Every row gives one point. To make a cloud, some directions were put in groups of two or more. Within a group, all points are equally far from the middle, so they leave a hole (a ring in 2 directions, a hollow ball in 3). The other directions are filled evenly. Then the cloud was stretched, turned, moved and blurred a little. Count the holes, and give their numbers of directions, smallest first.

Cloud, 15 rows:
[[ 0.47  0.12]
 [ 0.47  0.13]
 [ 0.19  0.44]
 [ 0.31 -0.22]
 [-0.21 -0.13]
 [ 0.25 -0.25]
 [-0.05  0.41]
 [-0.25  0.19]
 [ 0.19  0.44]
 [ 0.41  0.31]
 [ 0.43  0.27]
 [ 0.46  0.21]
 [ 0.26 -0.25]
 [ 0.12  0.45]
 [ 0.46  0.20]]
Holes: 1 (2)

Cloud:
[[-0.08  0.71  0.19]
 [-0.04  0.69  0.15]
 [ 0.03  0.02  0.14]
 [ 0.13 -0.10 -0.47]
 [-0.55  0.07 -0.09]
 [ 0.12  0.15 -0.39]
 [-0.10 -0.07 -0.12]
 [ 0.24  0.52  0.19]
 [-0.27 -0.33  0.39]
 [ 0.38  0.64 -0.32]
 [-0.52  0.36 -0.09]
 [-0.47 -0.01  0.11]
 [ 0.13 -0.25  0.03]
 [-0.10  0.33  0.17]
 [ 0.27  0.16  0.43]
 [ 0.28 -0.11 -0.02]
 [ 0.51  0.25  0.12]
 [ 0.32  0.31  0.05]
 [-0.03 -0.68 -0.20]
 [ 0.42  0.00  0.42]
 [-0.16  0.35  0.34]]
Holes: 0

Cloud:
[[-0.50  0.41  0.00  0.21]
 [-0.32  0.19  0.42 -0.27]
 [ 0.27 -0.13 -0.22 -0.21]
 [-0.37 -0.33 -0.16 -0.39]
 [ 0.29 -0.17 -0.15 -0.22]
 [-0.37  0.06  0.43 -0.30]
 [-0.46 -0.09 -0.03 -0.52]
 [-0.09 -0.34 -0.40 -0.05]
 [-0.23  0.27  0.18 -0.50]
 [ 0.09  0.31 -0.41  0.35]
 [-0.28  0.26  0.42 -0.21]
 [ 0.24  0.22  0.19  0.37]
 [-0.30  0.55 -0.37  0.05]
 [-0.37 -0.16  0.44 -0.23]
 [-0.20  0.33 -0.01 -0.51]
 [-0.13 -0.48  0.18 -0.33]
 [ 0.10  0.33 -0.22 -0.34]
 [-0.50  0.44 -0.29  0.03]
 [-0.15  0.46 -0.37 -0.25]
 [-0.03  0.45 -0.46 -0.04]
 [-0.38 -0.14  0.31 -0.45]
 [-0.20 -0.42 -0.21 -0.30]
 [-0.16  0.56 -0.02  0.33]
 [-0.41 -0.14  0.43  0.01]
 [-0.53  0.02  0.23  0.21]
 [-0.16  0.51 -0.43 -0.04]
 [ 0.02  0.43 -0.42  0.26]
 [ 0.35  0.04  0.14 -0.15]
 [-0.45  0.44 -0.35 -0.10]
 [-0.26 -0.37  0.42 -0.11]
 [ 0.13 -0.18  0.13  0.47]]
Holes: 2 (2, 2)
